Each point is reached from the start by the listed moves, each made once or not at all, plus a little noise. Say if it took an odd or an even number of moves. Then give how often each move was made.

Moves:
(1): -36,60,-18,30,-20
(2): 22,30,-3,32,67
(3): 9,-3,13,8,-6
Start: 34,-14,5,18,19
Points:
8,44,3,55,-6 -> even (1, 0, 1)
59,17,0,51,85 -> odd (0, 1, 0)
28,75,-3,86,60 -> odd (1, 1, 1)

Moves:
(1): 45,30,15,-40,-24,-15
(2): 46,-17,-18,30,31,27
(3): 45,-47,-6,24,-29,12
(4): 5,-33,-53,-24,-19,-1
(5): -9,-23,13,-25,2,-2
(6): -13,20,47,26,-2,57
Start: -21,-2,-21,31,-21,-1
Points:
48,-69,18,85,-24,88 -> even (0, 1, 1, 0, 1, 1)
-48,-5,38,33,-21,54 -> even (0, 0, 0, 0, 1, 1)
65,-42,-66,-27,-36,1 -> even (1, 1, 0, 1, 1, 0)
53,-102,-40,63,-32,96 -> odd (0, 1, 1, 1, 1, 1)
61,-5,-25,22,-29,64 -> even (1, 1, 0, 1, 0, 1)
-17,-5,-18,32,-14,3 -> even (0, 0, 0, 0, 0, 0)

Moves:
(1): 18,3,18,-3,-25,20,13,34,21,84,-7
(2): -19,-54,58,-17,42,0,-27,1,-57,22,-45
(3): -19,-59,-8,-1,28,-7,-19,-29,-50,6,-51
(4): -13,9,1,-18,-6,-17,-8,-21,16,16,-22
(5): 16,13,-7,-6,-38,15,5,-37,0,-12,4
(6): -2,-14,26,58,-20,36,-9,-81,8,-39,23
(7): 23,8,11,28,9,-3,-22,-2,-5,-14,-10
(8): -14,-7,-3,-3,-10,-1,12,44,-1,-17,-36
(9): -25,19,-39,20,-11,64,-28,47,-50,6,17
(10): 30,-1,-22,-54,14,40,-5,-29,94,12,36
(11): -4,53,10,46,8,57,24,16,-19,-7,-26
Start: -30,3,-22,-23,-29,-43,-23,13,-3,-29,-14
Points:
25,34,48,-48,-25,66,-45,-25,47,75,-85 -> odd (1, 1, 0, 1, 1, 0, 1, 0, 0, 1, 1)
-17,-44,18,-31,24,57,-57,-20,-39,-39,-142 -> odd (0, 1, 1, 0, 1, 0, 1, 1, 0, 1, 1)
-48,27,3,8,-39,153,-72,-91,-9,-30,-30 -> odd (0, 1, 0, 1, 1, 1, 0, 0, 1, 1, 1)
-46,-8,17,-19,-69,38,-82,75,-82,58,-116 -> odd (1, 1, 0, 1, 1, 0, 1, 1, 1, 0, 0)

Moves:
(1): 26,-21,17,-7,-3,21,16,-6,11,-5,29,23,-6,9,-9,19,5,3,24,-4
(2): -4,-13,23,6,-7,15,-1,-21,24,24,2,-12,-13,-1,-5,-11,-2,10,-6,1
(3): -22,0,-21,1,27,2,-2,44,8,34,-13,14,-19,-46,44,-12,-16,25,-11,11
(4): -2,0,28,13,8,4,31,5,24,-4,-2,18,50,0,22,24,-31,-23,1,-16
(5): 0,6,2,-41,-25,30,6,-32,-34,13,36,26,11,-13,30,-5,4,-2,2,-3
(6): -4,47,-18,-45,-7,51,15,2,-71,43,37,15,24,-12,8,22,34,17,42,-52
(7): 9,3,-1,27,25,-5,-11,9,-8,7,13,15,18,12,-22,8,-19,-15,24,11
(8): 17,-13,39,-44,-24,26,-2,12,-12,-12,-3,-3,-1,22,-5,-10,7,-8,-17,3
(9): 0,-6,-39,11,15,7,6,-15,8,-9,-1,-28,-27,-32,-7,6,-9,6,12,26
(10): -11,11,27,16,20,-3,-5,30,-11,23,-47,24,24,41,14,16,44,2,-8,-5
(11): -9,2,11,-16,39,13,5,-9,0,45,9,-24,-84,-3,-18,-20,30,-1,25,1
(12): 15,3,25,-16,-25,25,-15,-34,48,-15,33,-14,-20,-3,-1,-55,29,-24,34,3
(13): 21,-4,13,-15,-17,9,0,-25,10,9,-29,12,35,28,21,-14,9,7,-15,-17
(14): 0,-33,40,-16,-22,-10,-26,3,-2,-31,-34,29,8,45,-13,-7,-8,-5,31,18
(15): 9,0,6,12,-1,2,3,15,9,-19,0,-6,-8,17,6,9,-14,16,-11,10
(16): 15,-38,2,34,-20,11,9,-9,46,-2,-3,-28,-11,14,24,22,-21,-23,-42,-27
(17): 1,-4,17,13,26,21,-33,7,-46,-26,2,16,3,9,14,15,4,29,11,-16
(18): -24,-10,-47,-2,-6,10,-11,-27,21,33,29,-20,43,-17,67,42,-5,24,-49,-13
Start: 8,20,6,-14,19,3,8,-40,12,-6,-16,-34,24,5,-15,-47,4,21,-24,20
Points:
35,70,104,-122,-20,156,-25,-39,-104,3,42,25,55,68,51,-56,113,51,30,-41 -> odd (0, 0, 0, 0, 1, 1, 0, 1, 0, 1, 0, 1, 0, 0, 1, 0, 1, 0)
18,4,101,-27,9,44,5,-5,22,7,-62,-31,28,85,-4,-45,40,39,-64,28 -> even (0, 1, 0, 0, 0, 0, 0, 1, 0, 1, 0, 0, 0, 0, 1, 0, 0, 0)
58,-30,156,-71,25,171,8,-55,7,2,4,-8,-17,95,16,-16,88,-6,93,-50 -> odd (1, 0, 0, 1, 0, 1, 0, 1, 1, 1, 1, 1, 0, 1, 0, 1, 1, 0)
47,-11,78,-87,-4,97,-2,-133,89,36,-4,-100,-84,15,-31,-152,70,13,10,37 -> even (0, 1, 0, 0, 0, 0, 0, 1, 1, 0, 1, 1, 1, 0, 0, 0, 0, 0)
63,-56,144,16,56,116,-7,-78,57,-26,18,17,-17,104,24,-15,20,-14,82,15 -> even (1, 0, 0, 1, 1, 0, 1, 0, 1, 1, 1, 1, 0, 1, 1, 1, 1, 0)
20,46,111,-95,35,130,-17,-91,-77,27,80,48,33,40,5,-65,48,-3,149,-34 -> even (0, 0, 0, 1, 1, 1, 1, 0, 0, 0, 1, 1, 0, 1, 0, 0, 1, 0)
68,-41,120,3,-17,95,23,-45,161,15,-16,-38,55,48,69,-90,-53,-14,-66,-2 -> odd (0, 1, 1, 1, 0, 0, 1, 1, 0, 0, 0, 1, 1, 0, 1, 1, 0, 0)
